Every row gives one point. The window is the flat piece filled in between its corners: a triangle in 3 columns, a solid with four corners in 4, and so on. A path goes straight from each point to the next, and from the last back to the first. After which points does the path pass through the window?
In the rows, zero is written as 128.

Window:
[[200  80  90]
 [130 108 151]
 [140 135 174]]
Path:
(1): [146 101 101]
(2): [189  73 164]
(3): [146 105 173]
(4): [136 128 142]
(5): [158 123 118]
(6): [201  67 141]
(7): [154 113 179]
(8): [160 147 123]
(9): [109 142 141]
(10): [159  75 153]
(11): [147 104 204]
(12): [ 93 185 172]
(13): [166 125 130]
(14): [183  88 144]
(15): [182  71 122]
(16): [181 118  98]
Through the window after points: 3, 5, 9, 15

Window:
[[162 132 150 129 121 140]
 [114 115  91 116 196 109]
 [140  95 159 168  74 114]
 [ 85 147 111  78 173  97]
 [171  77 133 134  43 145]
 [135  83 160 160  57 183]]
Path:
(1): [127  95 127 108 178 116]
(2): [127  41 199 172 106 134]
(3): [155 140 102 143  83 135]
(4): [136 120 135 167  52 127]
(5): [181  64 199 128  90 143]
(6): [152  94 166 133  92 120]
(7): [135  94  77 169  50 155]
(8): [122 144 106 130 132 120]
Through the window after points: 6, 8

Window:
[[152  20 113  77  85 107 115 154 102]
 [ 99  61 129  97 186 125 146 101 167]
 [140  67 134 145  87 106 198 121  64]
 [108  53 177 166 112  43 144 126 157]
 [119 181 106 136 142 200 156 133  96]
 [ 96 168  86 108 185 155 168 173  86]
 [178 140 111 151 179  91 151 138 159]
 [107 119 193 175 191 165 183 144 108]
 [122 173 192  91 167  94 183 132 122]]
Path:
(1): [126 119 141 120 170 112 135 134  91]
(2): [ 92 126 151 116 106  97 223 164 179]
(3): [110 130 113  98 116 125 190 156 122]
(4): [159  72 125 158 174 102 117 101  94]
(5): [133 146 177 113 141  89 144  99  73]
(6): [114 154 172  96 175 110 194 153 153]
(7): [124 112 114 129  94 141 221 177 143]
(8): [ 98 122 151 108 185 140 117 112  78]
(9): [120  82 169 156 170  88 113  90  73]
(10): [107  94 128 119 133 117 178 149 185]
(11): [137 102 140 103 101 122 236 139 173]
(12): [124 112 126 126 188 126 115 139 123]
Through the window after points: 1, 5, 9

Window (12 x 12):
[[154 137 144 113 156 102 119  91 190 167 108 135]
 [ 99 249 110 170 143 172 148 168 136  28  74 145]
 [ 88 175  90 169 170 151 185 152 100 116 187 143]
 [150 112 159 109 114 163 105 155 204 148 118 100]
 [178 116 127 163 130  93 122 131 157 137 113 106]
 [158 129 128 132 148  94 135 135 165  89 166 168]
 [171 165  42 117 155 113 106 137 173 139  89 156]
 [157 145 112  98 185 162 131 105 106 107 125 122]
 [145 132 115 110 133  70  67 136 146 166 135 124]
 [113  75 129 125  89 113 127  99 106 145 115 148]
 [156 124 141 154 119 151  86 121 132 174 134 156]
 [160 123 122  95  67 106 142 138  35 236 119 171]]
Path:
(1): [163 172 108 112 101 137  99 124 150 141 155 130]
(2): [176 175 111 153  85 134 114  97 147 182 163 110]
(3): [139 122 135 104 137 111 129 136 119 163  96 162]
(4): [145 125 133 124 152 125  90 142 140 145 115 144]
(5): [152 150 105 124  90  97 119 103 145 167 154 109]
(6): [181 142  73 103 103 128 102 111 166 151 161 125]
(7): [120 144 132 132 152 125 127 139 125 145 107 161]
(8): [144 117 131 132 150 119 121 142 146 116 118 140]
(9): [164 192 109 142 111 102 133  99 163 143 161 148]
(10): [171 154 104 108  93 114 101  97 153 152 134 137]
(11): [129 106 163 139 168 116 142 149 118 188 100 150]
(12): [132 128 138 137 180 121 141 153 155 141 114 140]
(13): [143 182  94 138 101 148 104  93 147  95 143 127]
(14): [171 194 116 120  57 148 120 113 126 120 146 128]
(15): [132 111 142 128 141 119 131 134 123 163 129 142]
(16): [148 101 149 149 182 127 142 171 146 160  77 144]
Through the window after points: 2, 4, 8, 10

Window:
[[ 97 169 151  98 150 137 157 134 145 133  96 122 101  81]
 [113 148 129 147 107 139  81 115  79 117 170 116 131 182]
 [199 135 124  83 209 145  65 155 121 163  81 130 200 123]
 [237 158  88 112 186 106 112 123  97 163  98 122 214  95]
 [249 116  84 164 148 153 137 149 168 189  87 139 160 128]
 [ 85 140 141 130 149 120 105 119  88 187 185 108 149 159]
 [126 109 130  55 127 138 163  94 152 140 109 116 108 105]
 [110 123 118 117 193 117  73 123  65 138 167 161 118 133]
 [148 135 118 104 144 107 186 150 157 141  96 112  91 171]
 [119 127  94 118 130 127 143 112 130 166  65  85  96 127]
 [166 136 163 120 149 114 138  91 143 161  89 110  90 134]
 [ 73 112 146 163 164 143 126  94  71 118 160 117 148 177]
 [119  99 150 107 139  89 134 146 150 127 105  96 110  96]
 [113 108 165 122 145 149 114 149  26 144 162 121 113 154]]
Path:
(1): [140 118 156 112 135  80 138 117 121 167 112 173 154 155]
(2): [102 151 146 110 142 126 129 138 115 171 117 160 123 145]
(3): [132 120 136 114 164 135 120 121 117 126 126  88 120 116]
(4): [154 137 115 111 175 132 117 143 118 132 117  87 131 131]
(5): [124 133 144 155 122 114 126 112 106 192 117 176 142 132]
(6): [157 146 149  84 122  86 125 138 107 184 110 179 143 168]
(7): [118 119  99 154 195 188 106 102 105 111 143  60 116 108]
(8): [122 148 115 143 169 148 132 119 112 165 160  63  91 117]
(9): [118 121 161  86 131 101 118 117  98 127  81 155 144 150]
(10): [159 130 127 131 151 118 114 146 114 169 124 160 145 140]
(11): [173 110  93 130 182 164 113 112 109 138 124  90 121 119]
(12): [162 124 125 124 189 161 141 125 138 107 165  47 185 104]
(13): [152 145 124 105 134  81 108 132  88 186  72 174 118 125]
(14): [114 104 142 120 143 103 120 118 116 161  81 156 156 147]
(15): [164 158  89 104 162 162 139 126 126 137 130  46  90 112]
(16): [150 137 116 130 173 171 103 129 115 141 125  55  87 106]
Through the window after points: 10, 12, 14, 16

Window:
[[154 141 144 105 151  76 133 132 121 121  98 158 135 101]
 [105  90  55 103 129 142 220 115 158 249  88  62 155 161]
 [145 145 121  92 127 126 120 152 111 136 165 137 132  96]
 [170 151 147 133 121 157 115 166 146 171  87 181 103 223]
 [102 139 173 128 100  80 148 161  98 105 135 138 162 137]
 [143 132 149 154  64 136 128  94 125 124 123 104 127  61]
 [129 120 148  89 155 139 137 174 106 189  92 127  55 161]
 [138 144  92 132  80 130 192  83 139 100 124 154 133 130]
 [153 101 182 119 104 142 145 115  94 112 151 147 162 132]
 [155 104  72 134 119 102 157 153 115  96 114 137 126  85]
 [121 145 138 111 141 148 173 188 121 121  65 197 135  90]
 [ 91 104 169 148 105 120 132 107  84 166 145 162 154 126]
 [122 128 131 116 123 137  96 116 117  91 123 121 133 115]
 [103 137 195 170 196 182 146 154 163 141 182 101 118  92]]
Path:
(1): [120 130 143 108 123 112 143 143 144 164 118 150 116 125]
(2): [144 137 115 148 142 173 146 153  80 129  98 100 117 114]
(3): [153 139 145 124 135 140 151 150  99 144  92 140 124 172]
(4): [134 138 144 144  95 135  80 147 229 170 147 194 107 136]
(5): [112 102 147  89 143 134 113 151 179 180 103 154 109 120]
(6): [138 159 151 165 115 120 170 147  53 101 154 105 161 117]
(7): [140 122 150 182 118 138 167 118  42 160 142 114 113 145]
(8): [135 125 131  87 128 122 138 162 167 138 100 172 134 122]
(9): [147  48 151 128 110 121 134 140 190 127 179 127 150 113]
(10): [121 161 116 123 125 122 144 136  65 142 103 152 123 113]
(11): [166 162 141 150 147 119 147 145  74 125 120 147 127  99]
(12): [106  98 125  94  85 129 132 149 175 143 120 147 133 176]
(13): [130  96 130 111 126 115 130 162 151 125 114 154 104 111]
(14): [143 180 116 137 140 134 182 118  73 141 121 127 177 137]
(15): [136 197 130 110 143 158 125 141  57 112 162 119 141 120]
(16): [136  95 127 116 113 110 155 152 148 139 107 160 128 103]
Through the window after points: 3, 9, 11, 15

Window (14 x 14):
[[139 106 111 126 169 101 131 158 131  79  97  40  97  84]
 [118  81 118 147 114  65 174 183  76 168 160  32 196  89]
 [127  78 162 154 162  13 100 150  96 158 120  42 149 120]
 [154  86 169  91 128 150 113  96 151 125 159 125 128 155]
 [108 157  99 208 110 111  83 121 111 133 176  89 164  79]
 [205 202  98  89 182 118 118 150 109  75 152 106 164 103]
 [185  78 115  88 174 102 111 145  67  87 152 126 114 140]
 [176  39 142 162 116  84  49 142 152 164 140 129 150 167]
 [114  37 127  90 165 127 122 127 150 163 103 142 157 113]
 [135 117  88 168 166  45  94 131 191  93 184 105  82 119]
 [118 113 120 163 177 108 119 176 142 158 197  99 126 154]
 [ 86 146 147 167 158  82 136 147 187  70  92 107 199 145]
 [100 135 127 153 113 122 121 167 167 142 138 177 130  81]
 [203  74 100 106 116 153 148  93  59 184 117 133 107 113]]
Path:
(1): [161  78 147 156 145  74 130 151 115 128 122 102 155 100]
(2): [175  72 150 199 216  73  68 140 105 145 187  87 182 115]
(3): [ 82 143 102  79  52  89 161 144 154 120  68 109  94 123]
(4): [118 123 111  98 132 116 117 141 118 102 155 103 141 138]
(5): [159 106 134 168 169  92 131 144 126 135 132 107 130  77]
(6): [157  87 160 158 153  84 109 134 119 139 114  92 151 104]
(7): [ 89 102 114 123 158  41 114 160 133 132 140  73 153 151]
(8): [ 98 143  74 147  66 132  44 191 112 139 172 146 114 165]
(9): [186  95 169 128 236  81 164  91 173  90  99  90 160  72]
(10): [214  85 122 187 192  83 180 176 135 151 130 136 122  96]
(11): [123 111 113  98 109 135  89 110  98 146 150 103 136 136]
(12): [116 162 123  76 123  81  77 183 121  92 145 122 121 169]
(13): [162  88 124 174 162 102 145 130 119 133 146  76 151  93]
(14): [189 139 187 155 162 122 160 157 164 109 153 128 179  48]
(15): [ 86  91  75 142 136  74  73 131 113 111 113  81 128 184]
(16): [114 124 104 100 141  93  80 122 127 130 140  69 136 147]
Through the window after points: 2, 6, 10, 14

Window:
[[112 199 129 168 177  28 134  87 124  96 122 152 183 150]
 [ 85 169  83 145  99  85 190 114 144 125  66 167 167 146]
 [144 112 158 143  75 127 161 114  77 178 175  55  60 147]
 [113 163 152 150 206 128 170 100 165 164  80 146 176 146]
 [142  71 161  69 116 131 134  89  46 140 132 157 118 115]
 [136  80 186 126  54 181  69 140  66 145 148 101 166  60]
 [168  58 146 120  78 192  72 112 132  95 172 144 106 127]
 [187 129 152 146  79 213 148  79  51 109 163 137 137  92]
 [132  85 167 132 103 171 130 135 109 116 195 180 104  14]
 [128  50 145 181 108 177 129 151  48 137 184 164 146 129]
 [197 153 109 127  93 139  98 157  53 211 145 132  73 139]
 [ 89 202 101  95 160  83 185 101 164 151 165 161 234 169]
 [ 28 240 134 114 182 112 159 125 130  95 106 166 165 182]
 [113 189  74 106 205  81 194 159 130  89  99  99 185 153]]
Path:
(1): [141 117 114 143 117 146 141  95  97 130 154 116 144  85]
(2): [ 67 158 101 116 160 152 115  43 152 140 157 109 124 117]
(3): [171 122 162 151 119  71 190 208  90 122  79 178 179 157]
(4): [192 134 178 107  33 138 165 156  74 107 146 133 122 141]
(5): [124 104 127 164 132 176 133 102  77 133 159 153 151 107]
(6): [109 132 121 138 134 124 132  97 106 159 123 132 162 123]
(7): [160 184 167  89  93 138 143 176 119  70 154 155 141 204]
(8): [142 150 147 124 119 105 163 134 129  97 114 135 171 153]
(9): [115 166 106 127 158 124 138 101 104 140 139 122 133 121]
(10): [ 76 126  71 167 129 125 137 139 102 194 127 126 144  89]
(11): [156 148 159 111 106 132 147 118 106 104 139 168 133 148]
(12): [172 151 173  91  93 106 170 155 145 103 132 127 110 138]
(13): [ 80  87 101 172 133 198 102  94  51 171 150 158 173 100]
(14): [123 110 124 136 114 149 117  88 107 136 149 103 115 136]
(15): [152 135 160 126  92 137 149 149  91 139 157 134 112 134]
(16): [155 121 180 110 133 142 148 150 104 136 125 179 138 140]
Through the window after points: 4, 10, 14

Window, 14 rows:
[[178 115 102  91 154 110 159  61 121 138 112  90 151  86]
 [ 84 106 103 105 140 186 193 102 187  66 161 114 149 144]
 [147  51  98  44 103 124 112 114 130  89 173 103 136 117]
 [161 147  82 138  44 112 120  62 132 152 167 119  98 122]
 [111 118  89 157 197 139 112 128 212 145 144 146 101 145]
 [123 135 103 114 157 150  81  70 114 187 170 150 158 115]
 [178  69  63  88 107 139 159 167  55 134 141 131 114  88]
 [189  83 119 118 118 205 162  49 148 115 112 152 102 137]
 [149 128 120 153  95 117 120 147 149 141  69 191 176 158]
 [ 87  22 136 169 164 120 171 117  80 171 164 122  95 109]
 [101 118 141  79 191 122 138 122  96 147  89 137  99 127]
 [144 108 217  90 151 136 152 129 126 180 117 132 103 231]
 [190 100 122 194  80 168  54 128 108 120 174 153 127 128]
 [155  77 177 149 104 140 115 158 161  73 195 217 177 126]]
Path:
(1): [185 114  78 152 152 109 139 113 142 111 213 155 108 173]
(2): [121  90 102 104 150 126 113  78  94 117 159 153 138 141]
(3): [176 138 165 138 115 151 140 151 176 171 119 131 133  96]
(4): [124  98 119 134 129 152 117 148 134 160 141 121 132   7]
(5): [146  96 101 120 134 134 135 109 113 138 140 152 130 167]
(6): [142 100 127 118 149 116 127  93 106 123 147 140 123 146]
(7): [139 107  79 117  95 184 156 123 179 186  92  84 122 100]
(8): [134  93 132 103 129 147 128  83 158 158 158 130 135 118]
(9): [135 129 102 150 140 123 114 119 120 105 138 150 123 156]
(10): [151 110 114 121 133 127 142  79 119 114 133 156 134 153]
(11): [153  88 135 105 129 197 130 125 146 162 110 111  83  82]
(12): [117  71 128  80 101 145 141 136 154 195 182  95 128  87]
(13): [175 115 105 162 166 127 132  70  94  63  94 177 101 189]
(14): [151  84 103 128 160  93 155  79 130  96 166 141 146 168]
(15): [136  91 134 105 125 165 133 118 133 141 152 125 108 117]
(16): [102  96 151 132 133 166 104 131 172 139 106 153 139 109]
Through the window after points: 2, 4, 10, 12, 16

Window, 14 rows:
[[138 125 139 100 138 134 147  76 131 130 167 171 125 128]
 [ 80  80 133 136 103 100 148 186 113  92 144  93  39 102]
 [133 213 219 129 141 115  92 159 104 190 138  49 107 150]
 [142 195  89  93 160 175 175 152 137 144 116 108 126 178]
 [168  96 119 121 157 167 134 120 108 188 155 103 129  49]
 [135 129 107  55 121 140 151 100 171  71 141  91 166 100]
 [114 173 110  97  98 153 213 147 152  77  95 200  94  94]
 [116 108 116  76 133 121 124 129 103 113  99 110 152 119]
 [188 148 249 119 121  78 177 162 111 117 116  78 121 163]
 [151 104 133 114 172 100 164  88 141 129 110 113  98  89]
 [169 109 122 115 143 158 148  59 103  92 108  78 134 114]
 [123 180 102 130 122 113 168 121 132 123 148 142 165 116]
 [ 93  86 206 169 121 110 106 132 152 143 127  75 114 149]
 [193 111 141 143 132 111  99  86 156 120 126 145 121 130]]
Path:
(1): [145 142 144 119  87  96 151  97 136 138 131  89 108 111]
(2): [162 129 120  85  99 112 180  85 120 177 151  98 114 144]
(3): [122 152 124 109 160 158 145 143 153  71 104 122 134 110]
(4): [139 115 152 132 164 118 133 111 113 109 127 124 113  90]
(5): [192 129 107  93 105 139 158  86 173 176 122  86 126 149]
(6): [151 131 152 105  63 101 141  81 160 167 125 156 124 148]
(7): [163 126 155 131 168 125 128 126 123 102 137 108 117 119]
(8): [149 110 151 136 166 134 132 134 110 119 143 111 120 126]
(9): [147 126 172 100 103 103 143  97 142 152 127  73 128 118]
(10): [146 166 121  99  96 101 176 120 126 138  98 114 107 105]
(11): [148  96 149 114 193 174 129 112 139  76 176 148 145 121]
(12): [153 136 154 124 148 132 132 135 135 115 124 138 117 130]
Through the window after points: 2, 4, 6, 12

Window (14 x 14):
[[188  95 147 188 155 155  65 200 133 160  48 112 132  66]
 [133 131 152 134 134  96 120  43 109 119 176 111 138  94]
 [145 234  98 109  85 125  80 139 204 129  78 164  78  65]
 [ 78 118 124 126 114 131 155  85 119 135 127 143 141 143]
 [147  92 162 138  95 147 148  87 132 130 158 148 206  91]
 [165 116 144 136 154 149  87 131  58 160 116 183 184 128]
 [162 102 120 149 113 156 136 111 120 139 204 116 140 134]
 [198  90 132 175 150 111  54 199 149  10  85 159 119  80]
 [ 98 161 174 160 134 170  77 169 100 156 140 123 166  92]
 [194  96 213 140 161 174 103 193 111 114  95 134 115  94]
 [150  92 151 117 187 124 144 136 148 141 172 120 192 119]
 [221 145 139 163 101  62 101 217 144  54  63 125 117  91]
 [152 217 112 119  58  79  81  59 246  58 108 112 111 165]
 [111  80 158 101  95  93 102  89 136 159 191 147 156 138]]
Path:
(1): [124 110 164  89 111 170  81 145 122  53  93  71 159 109]
(2): [167 141 132 157 147  99 111 124 144 142 138 163 129 113]
(3): [184 132 148 171 128 107  82 131 158 104 136 166 136 122]
(4): [136 127 143  99 114 123 120 100 127 110 131  88 156  87]
(5): [119  94 100 103 122 180 137 180 118 111  97 125 177  71]
(6): [177 129 182 180 139 101  86  93 116 152 169 146 117 127]
(7): [154 135 156 151 129 116 116 141 148 122 122 156 143 119]
(8): [140 130 108  71 100 166  76 107  94  89 143  90 139  58]
(9): [158 119 125 122 133 129  85 133 106 134 111 118 148 112]
(10): [119 124 196 229 124 154 144 175 185 112  99 190 129  89]
(11): [177 143 143 223 177  57 119 152 165 117 128 183 159 173]
(12): [164  91 151 117 119 161  81 157 118  74 105 130 129  66]
(13): [165 135 129 104 113 135 109 138 122 126 147 120 152 115]
(14): [104 101 182 190 153  74 113  92 192 108 128 198 131 104]
(15): [211 117 185 213 125 121 163 161 150 115 153 193 125  77]
(16): [130 121 160  90 135 163  65 149 110 122  91  94 151 112]
Through the window after points: 9, 11, 15

Window (14 x 14):
[[143 143 173 145 118 192 196 164  56 127  62  64 119 131]
 [106 128 178  49 124 119 110 144  99  66 123 158 161  90]
 [107 216 141 101 109 201 103 169  23  90 122 134 156 113]
 [139 130 125  40 171 201 102 129 144 131 131 185 133 108]
 [131  75 110 127 144  92 145  89 136 141 200 175 143 112]
 [138 118  79  75 114  70 131 136 156 160 135 174 115 120]
 [113 229 216  81 113 194 168 155  68 112 136  74 106 108]
 [138 134 127 140 153 129 161  75 183 197  82 107 183 197]
 [103 109 133  52 104 148  92  60 114 133 124 167  99 126]
 [171 125 128 108 109 111  60 123 129 102 158 135 131  55]
 [ 97 211 179 196  92 181 216 146 103  84  71  96 114  83]
 [133  93  90  50 105 148  86 123 169  87 178 153 138 159]
 [ 53 128 162 159  62 145 207 143 120 165 116  63 153  29]
 [125 105 167 196 107 116 127 162 165 183 121 152 130 157]]
Path:
(1): [ 78 137 137 107 171 123 113 136 130 123 105 129 102 119]
(2): [199 139 132  82  68 150 122 126 103 107 159 162 162 119]
(3): [156 153 187 119  75 175 172 122 170 146 121 167 131 110]
(4): [ 98 121 119 124 162 120 144 130  84 123 102  71 137 134]
(5): [ 94 108 138 123 189 158  78 144 109  49 165 121  98 129]
(6): [166 166 145  84  38 128 160 120 129 195  95 174 175 118]
(7): [158 130 150 100 113 136 177 114 108 162 137 154 187 121]
(8): [ 93 133 115 127 145 135  70 112 167 106 124 100  79 125]
(9): [116 145 135 113 142 142 105 147 116 105 140 142 127  90]
(10): [167 118 148  96  75 144 121 107 139 148 123 133 149 108]
(11): [156 186 166  82  25 160 220 131 146 131 106 185 121 113]
(12): [ 99 112 137 134 148 134 116 127  96 127 130  85 145 119]
Through the window after points: 7, 9

Window:
[[181 177 194 116 109 157 122 135  86 125 143  87 181  93]
 [156 137 114 194 171 126 148 143 139  84 127 129 116 106]
 [ 51 124  91  88 149 131 108 137 111 103 122 112 110 149]
 [131 135  83 168 103 162  95 166 103 154 116  67 126 113]
 [ 93 143 175  81 118 134 163 134 157 154 145 157 113 175]
 [ 94 150  94 118 144 154 157 122  96 173 147  81  95 148]
 [148  99 162 162 184 105 142 116  96 163 139 190 162 111]
 [105 124 109 127 117 143 108  77 136 181  97 165  69 147]
 [165 112 145 168  82 119 165 112 136  92 179 115  65 110]
 [134 106 120 122  96 175 166 127  51 116 105 115 137 131]
 [145 110 146 178 143 114 169  66 114 102 165 128 162 151]
 [134 181  99 152 108  64 126  98 125 104 131 162 116 163]
 [ 72 157  88 152 112 162 126 133  65 116 136 173 159 108]
 [109 140 106 166  87 109 161  78 101 153 112 103 126 107]]
Path:
(1): [123 140 170 249 151  97 132 168 127 152 118  90 134 167]
(2): [144 123  88  67 102 152 169  53 111  81 165 163 113  90]
(3): [124 154 104 125 122 138 151 105 130 143 157 152 136 119]
(4): [128 129 150 155 122 117 144 108  92 114 119 120 121 136]
(5): [123 148 148 169 132 136 138 129 104 133 127 118 120 133]
(6): [117 126 105 111 131 119 125 112 124 120 150 141 133 120]
(7): [141 131  72  94  90 201 122 173 126 118 159 110 132  90]
(8): [103 147 145 191 139  96 129  99  83 152 106 112 130 152]
(9): [112 125 157 172 123 117 153 149 112 136 141 119  89 152]
(10): [136 144 105  96 135 155 130 103 128 143 133 139 159 112]
(11): [133 130 103 112 101 138 133 123 129 113 145 127 133 108]
(12): [121 144 124 162 114 144 136 127  96 136 125  93 105 139]
Through the window after points: 1, 7, 9

Window, 14 rows:
[[145  94 118 139 101  60 122 209  67 115 135 177  95 127]
 [197  71 123 111  77 126 140  81 102  82  88 113 175  76]
 [125 174 162 173 118 109 191  93 128 154 201 118 106 142]
 [141 114 135 104 152 219  79  86 165  98  98  91  45 153]
 [130 121 109 152 183 123 106  68  97  94 101 151 195 129]
 [155  79 133  34 122 182 111 135 187 114 145 192 223 192]
 [ 91 111 145 152 134 189 125  59 146 106  52 156 154  38]
 [146 173 199 165 144 158  95  70 138 119  96 139 152  98]
 [161 139 143 151  94 134 146  58  88 125 132 233 151  98]
 [197  86  79 196 207 142  82 168 130  95 154 137 171  77]
 [130 147 117  78 166 177 107 116  88 125 130 116 166  79]
 [145 186 149  92 150 141 176 118 160 132  84 143  37 161]
 [126 177 187 149  85  18 159  62 152 151 201 194  44  68]
 [142 136 125 100 140 118 145 105  90 229 114 126 140 142]]
Path:
(1): [153 104 218  94 157 137 129 105  79 124 161 146 123 146]
(2): [173 115 185 129 167 129 161  97  72 124 113 152 154 114]
(3): [120 164 109 126  95 156  96 109 177 140 136 140  98 113]
(4): [137 168  71 117 129 128 142  86 127 118 111 136 149  90]
(5): [128 112 199 116 139 150 116 103 100 130 112 154 127 129]
(6): [141 107 157 153 177 138 122 110 113 116 138 138 136 119]
(7): [155 138  87 114 108 160 126 108 124 123  89 139 151 118]
(8): [121 232  63 165 147 106 118 130 161 146 147 127 135  67]
(9): [143 101 177 137 141 147 128  72  95 112  96 145 118 111]
(10): [221  86 182 143 205 182 169  90 100 108 138 221 111  60]
(11): [ 79 156  86 113  87  84  68 105 135 118  85 100 170 150]
(12): [119 141  88 185  66 110 129 112 182 110 112 143 134 115]
(13): [174 129 163  95 181 129 136 112  76 138 150 150 129 134]
(14): [123  99 167 131 137 140 138  87  82 120 128 150 130  92]
(15): [134 144  96 129 126 152 109 127 159 112  74 151 146  82]
(16): [131 171  58 133 104 113 145 133 177 130  91 167 103 103]
Through the window after points: 14, 16
